Every row gives one point. Before rounding, the points of a table are all equally far from one centre. They may lie mostly on one side of it. Write the centre, to within rounding.
In the rows, 128 means zero.

Points (9 x 2):
[[134 169]
 [120  84]
 [168 106]
 [173 127]
 [ 92 103]
 [161 156]
 [161  96]
 [103 160]
 [132  83]]
Centre: [130 126]

Points (9 x 4):
[[120 104  77 141]
 [120 114 142 107]
 [ 83 119  80 102]
 [ 77 130  91  98]
 [ 95 104 130 118]
 [ 87 151  80  96]
 [ 95 100  81 114]
 [ 86 151  83  95]
 [ 73 130 117 125]]
Centre: [116 135 103 118]

Points, 13 rows:
[[ 69 141 151 176 113 163 129 118]
 [138 190 137 164 130 190 148 142]
 [ 92 132 125 141 108  83 191 104]
 [ 97 149 185 176  99 117 154 137]
 [104 133 180 164 100 108 157 174]
 [115 112 138 106 135 126 164 104]
 [127 159 156 137  99 114 183 108]
 [112 103 133 130 122  70 178 114]
 [ 96 120 163 150 132 165 125 112]
 [105 167 155 133 160 154 123  82]
 [129 187 130 133  88 159 159 156]
 [103 143 164 164 131 121 191 107]
 [119 149 164 170 113 145 188 137]]
Centre: [123 156 105 167 147 104 124 144]

Points:
[[142 117 177 121 130  96 163 152  73]
 [114 121 146 137 104  61 126 115  91]
 [121 117 187 127 145  95 130 122  94]
 [126 109 170  92 135 105 154 125  84]
 [141 108 143 116 128  97 110  95  79]
 [110 120 158 140 134  73 176 129  66]
 [123  55 140 115  85  82 154 107  85]
 [131 123 174 133  84  86 122 142  88]
 [ 83 106 164 141 100  86 162  72  88]
 [107 122 177 126 137  86 150 147  96]
 [125 129 143 129 123  83 170 163  80]
 [112  92 174 165 124  79 119 145 102]
 [113 130 160 135  84 100 119 155  86]]
Centre: [128 100 142 155 107 126 159 116 102]

Points:
[[146 137 125 126  98 142 132  92  78  93  86  72]
 [142 121 126 138  90 135 109 103  86  64  83 103]
 [147 107 142 153  89 123 125  90  90  86  58 105]
 [153 122 136 150  83 138 128  65 112 104  79 130]
 [144 112 119 141  98 147 124  84  87  86  67 110]
 [149  95 126 164  97 123 118  82  74 121  86 112]
 [159 143 124 126 114 129 133  68  64 109 111 105]
 [147 120 135 114  86 152 132  76  97 135 107 116]
 [146 118 114 159  87 129 126  92  65  99  89 134]
 [178  96 120 141 102 110 126  82  91 104  69 129]
 [145 104 130 117 104 142 111  81  83  92  80 127]
 [150 112 134 156 118 113 125  67  72  87  99 114]
 [159 105 147 150 128 100 123 102  63  96 113 104]
 [160 121 144 127 106 132 117  70  79 100  90  92]
 [176 107 130 149 102 128 126  67 106 101  87 116]
 [157 133 143 148 108 103 129  91  66  99  80  68]
 [152 108 118 156 115 139 125  90  67 121  96 135]
 [184 109 120 136  91 122 122  86  93  96  90  99]]
Centre: [129 139 122 131 116  96 124 111 114 120  92 115]

Points (20 x 14):
[[149  69 138 121 145  69 125 156 116 136 179 159 142  82]
 [175  93 146 133 111 119 147 185  73 142 154 139 144  97]
 [141  84 153 138  85 126 155 145  64 127 149 130 105 113]
 [130 106 138 107 105  96 137 153  73  88 161 122 149  96]
 [156  86 140 127  95 101 155 154  75 143 131  85 148  91]
 [113  87 121 115 106 123 115 171 100  88 185 116 126  70]
 [156 116 151 154 111 119 146 177  73  98 178 145 140 129]
 [124  77 110 126  90 140 140 160  79 116 133 160 158 103]
 [129 119 161 130  92 115 154 151  91 108 174 130 168  91]
 [139 103 157 144  74  94 159 177 105 112 163 146 161 100]
 [169  94 128  95 107 117 142 156  77  92 165 149 146 103]
 [149  60 130 103  86  90 149 154  76  96 143 102 132 115]
 [156  62 109 125 113 106 175 180  84 135 171 150 130 110]
 [168  82 171 112 123  87 148 154  89  97 186 122 131 107]
 [155  91 114 145  68  98 105 169  94  91 149 146 164 120]
 [178 124 117 170  96 118 176 123 101 118 143 143 106 122]
 [181  60 128 119 135 123 161 193  97 102 154 148 157 119]
 [154  50 127 134 140 136 148 126  91  94 193 157 131 124]
 [147 121 127 122 117 115 165 158 113  75 150 136 154  76]
 [141 102 139 137 115  95 149 167  83 119 133 130 129  72]]
Centre: [143  93 125 129 119 125 126 147 150 132 155 112 132 140]

Points:
[[151 161 134 108 105 180 161 110 150 163 106  76 114 148 118 146  99 137
  155 145]
 [151 152 156 123  69 112 157 118 143 149 120  79 122 134 151 112  65 123
  126 134]
 [158 160 175 119  77 202 117 123 120 159 141  73 111 123 154 116  89  84
  165 154]
 [121 186 116 141  72 135 156 108 164 132 123  61 133 122 117 136  78 123
  129 169]
 [ 97 158 159 138  63 151 116 172 155 129 154  74 168 121 184 160  99  95
  146 167]
 [134 210 145 135  95 130 140  83 141 154 113 109 141  93 150 152 117 123
  140 126]
 [131 207 135 126  94 126 164 159 141 150 137  69 136 142 181 154 101 118
  116 142]
 [140 179 140  70 120 191 166 112 147 141 145 118 140 135 147 160 102 102
  145 113]
 [114 169 121 124  85 162 169 147 130 166 120  74 119 131 145 139  87 103
  186 158]
 [119 180 162 133  68 141 128 158 101 151 114 104 141 121 166 145  56 111
  136 141]
 [139 192 130 106  88 170 126 146 135 180 139  97 155 151 145  86  85 107
  118 177]
 [175 167 159 118  83 165 169 146 127 139 144  79 137  99 130 167  89 117
  138 119]
 [161 156 149 105  99 116 155 145 159 172 127  97 110  87 181 126 123 144
  149 122]
 [136 181 116 105  84 124 163 173 162 117 156  95 135  97 170 152 109 156
  157 141]
 [160 179 120 167  79 144 151 149 148 155 152  93 141 114 168 137  92  95
  111 126]
 [115 204 168 107  83 140 147 136 159 166 116  51 122  82 171 139 110 101
  127 151]
 [135 172 151 114  57 157 149 120 187 120 133  55 109 109 163 151  78 103
  129 162]
 [130 148 153 133  42 165 150 129 119 134 164 108 145 148 154 124 112 153
  145 139]
 [129 165 136 140  67 141 124 119 125  87 157 102 164 160 115 159 126  88
  178 153]
 [126 196 151 114  64 143 152 167 127 133 157  87 119 131 154 159  74 123
  171 146]
 [174 204 105 122  85 159 146 124 104 150 119  82 126 103 133 148  99  99
  157 154]
 [160 142 167 150  79 147 155 132 143 145 139  73 162 122 170 141  98  92
  118 120]
 [130 196 133 142  75 138 168 142 153 147 131  90 124 152 178 144 104  98
  162 148]
 [161 166 143 133 103 144 176 142 114 111 124 104 102 112 163 153  62 104
  150 150]
 [150 168 153 163 106 124 127 131 106 105 159 111 122 160 169 161 104 127
  159 138]
 [152 158 144 139  45 135 159 136 137 133 143  83 154 111 140 166  90  75
  136 141]]
Centre: [122 153 137 107 104 147 112 143 137 120 135 100 118 115 136 128 128 103
 126 149]

Points:
[[147 129  87 202 129 155 172 139 141 101 105  67 105 129 150  77 135  93
  153 156 130 138 156 113]
 [142 106  99 181 104 154 158 142 117 116 110  78 144 143 164  87 156  79
  179 159 133 142 140 100]
 [130 148  85 182 123 168 168 145 129 127  87  77 118 136 134  78 150 111
  166 150 144 143 157 127]
 [149 126 105 192 114 156 153 118 119 107 131  78 136  99 148  90 130 101
  177 134 148 165 176 122]
 [123 117  95 233 116 146 140 117 121 116  97  92 114 131 129  96 153 104
  167 158 148 143 156 127]
 [142 132  92 202 149 147 157 109 115 118 130  73 105 115 151  74 156  97
  156 126 153 150 155 111]
 [139 118  95 211 108 170 142 136 155 137 102  71 104 136 177  77 148 103
  154 149 142 144 161 116]
 [148 141 100 183 127 166 160 136 111 131  96  66 103 152 156  75 145  94
  173 131 164 121 150 124]
 [131 156 110 213 146 158 126 127 115 127 109  83 113 114 154  86 171 126
  169 145 139 141 161 118]
 [130 114  97 197 124 147 144 150 116 112 107  64 135 144 150 101 151  93
  180 127 141 142 147  82]
 [119 146  82 190 100 155 163 138 127 103 122  76  89 129 155  86 142 102
  151 135 128 124 143 109]
 [130 144  99 193 131 169 160 126 122 101 113  77 118 131 171 109 168 108
  156 165 122 142 158 114]
 [145 145 108 156 125 150 142 115 128 109 106  92 112 116 130  76 175  96
  151 144 102 157 148 115]
 [124 110 103 187 135 150 135 120 130 147 109  71 101 127 151  68 163 121
  186 168 167 160 156 104]
 [151 107  81 187 108 151 144 123 136 112 141  68 120 113 144  78 125  82
  176 152 174 138 151 105]
 [112 139 114 204 125 168 164 145 133 135  91  91  89 144 157  67 136  99
  169 137 152 135 175 121]
 [159 117 104 202 124 185 136 126 125 111 116  85 124 115 132  76 154  97
  175 129 132 151 171  85]
 [132 120  92 189 122 167 146 120 149 111 116  67 107 100 127  80 153 118
  172 176 136 139 159  98]
 [153 124  97 194 154 143 154 134 114 117 123  87 105 129 154  95 175 105
  183 156 155 153 162 104]
 [153 144 103 203 139 160 157 108 132 112 112 101  98 124 158  79 147  89
  178 143 150 134 180  79]
 [143 129  88 195 140 164 157 125 144 103  96  87  93 137 147  70 161 101
  169 168 143 166 148 107]
 [135 133  90 199 102 153 163 112 124 121 115  88 124 137 129  53 161 106
  153 143 148 126 156 109]
 [123 137  84 162 141 139 169 136 115 141 113 106 110 140 168  57 151 110
  162 173 114 101 168 124]
 [137 139  96 201 113 177 163 108 106 118 128  66 112 120 145  84 139  97
  161 155 148 131 146 119]
 [156 149  99 202 125 139 136 126 121 113 102  67 121 117 136  76 142 132
  169 157 138 154 152  96]
 [112 116  91 192 115 136 165 118 157 116 104  78 114 146 136  56 157 118
  150 161 145 145 124  95]
 [137 153 107 182 139 142 163 134 135 124 125  61 118 104 158  73 152 107
  163 139 152 137 130 110]
 [110 100  91 171  98 157 153 127 116 136  92  98 132 110 177  86 160  94
  169 160 143 122 136 116]
 [137  97  87 197 133 160 169 150 128 125 110  82 104 127 167  98 145  89
  182 148 139 138 171  99]
 [136 112  69 204 111 163 148 128 151 116 106  62 121 137 172  76 134 112
  175 142 149 137 161 106]]
Centre: [133 111 117 164 142 157 126 122 138 120 124 123 120 144 150  93 112 124
 156 144 140 127 139 113]

Points, 30 rows:
[[108 104 133 157 131 125  90 147  63 141 144 196 131 181 106 165 114  92
  104 115 124 155 127 150]
 [ 89  82 133 134 139 110  71 122  73 148 149 147 106 168 156 148  97 145
  101 118 146 122  90 156]
 [ 94  81 132 120 136 136 102 149  69 136 153 150  86 201 129 160 132 136
   92 126 105 131  86 170]
 [ 82  96 133 115 113 122  85 128  75 168 168 129 129 178 107 182 128 114
  101 135 104 116 117 175]
 [107 109 136 120 111 143  92 153  65 166 139 178  99 190 120 200 115 127
  125 127 113  93 138 183]
 [ 84  86 156 137 113 112 110 149  82 138 176 156 100 195 125 158 139 114
   89 146 138 119 133 188]
 [ 83  69 131 146 133 129  87 181  93 135 142 137 102 186 113 168 113 131
   84 121 123 113 116 162]
 [102 147 100 142 160 121 105 173  80 173 133 150 112 189 106 176 119 116
  112 123 119 118 140 177]
 [ 81 110 128 121 125 142  97 148  75 133 148 163 112 188 134 204 137 135
  104 138 129 108 107 193]
 [ 90  71 149 124 138 146 104 137  89 134 134 129 110 180  91 177 147 104
  124 124 148 120  94 179]
 [ 84  92 144 151 117 151 112 162  83 154 146 121  86 178 123 172 124  91
   85 139 126 105 120 193]
 [104  97 157 170 153 135  77 139 101 100 129 132  91 190 135 160  93 123
  101 124 100  97 108 168]
 [112  86 127 128 142 119 115 159  78 170 138 135 114 175 111 154 118 120
   69 153 104 105 114 196]
 [121  72 139 138 156 139  73 156  79 153 134 153 110 172 148 150 120 124
   98 150 139 106 101 169]
 [110 101 129 152 155 107 119 146  83 140 146 119 123 217 156 169 130 135
   76  99 110 123 116 170]
 [131  97 119 138 131  91 109 158  71 169 147 134 108 207 120 186 106 116
  114 120 101 119 100 173]
 [ 98 114 171 113 122 126  84 107  85 157 151 139 127 208 101 153 128  99
  115 148 115 119 118 174]
 [103 122 156 121 101 115  73 151  89 143 145 135 126 213 131 170 113 109
   94 134 128  84 115 172]
 [ 95 107 140 124 128 104 105 128  69 161 137 184 113 196  93 173 133 141
   99 144 130 103 103 168]
 [110 102 141 141 135 117 105 147  38 134 143 126 102 200 124 178 113 147
  104 120 151 111 118 197]
 [108 112 149 121 122 133  82 156  68 162 169 147 148 194 129 187  85 117
  113 143 135 108 118 155]
 [114  89 139 121 133 132 109 177  84 164 132 140 119 182 100 184 124 114
  104 145 133  93 153 192]
 [102 113 119 136 152 133 128 145  80 153 146 150 121 195 140 143 124 111
   66 137 165 117  96 192]
 [ 90 116 144 160 112 135 124 142  68 134 172 143  67 205 137 162 114 108
  115 141 150 134 115 166]
 [119  94 129 109 135 134  83 154 107 167 157 134 108 196 109 178 124 153
  110 140 134 134 132 184]
 [ 76 114 150 146 169 117 122 176 101 146 163 147 121 191 133 167 122 127
   95 131 131 128  92 172]
 [ 76  82 145 145 161 131  89 161  89 127 146 115 109 191 123 170 113 108
  102 133 150 127 126 155]
 [103 109 121 147 167 131  83 148 101 141 130 129  88 170 123 145 115 106
   80 133 165 144 127 160]
 [113 103 130 135 123 121  99 174  66 142 139 154 117 205 122 149 153 134
  105 119 122 160 122 168]
 [ 80  99 136 137 119 122 100 138 104 121 144 114 125 209 146 164 132 129
   94 124 141 103  95 195]]
Centre: [117 116 137 134 127 131 126 131  96 136 138 145 117 164 128 151 109 122
 117 115 125 114 125 160]
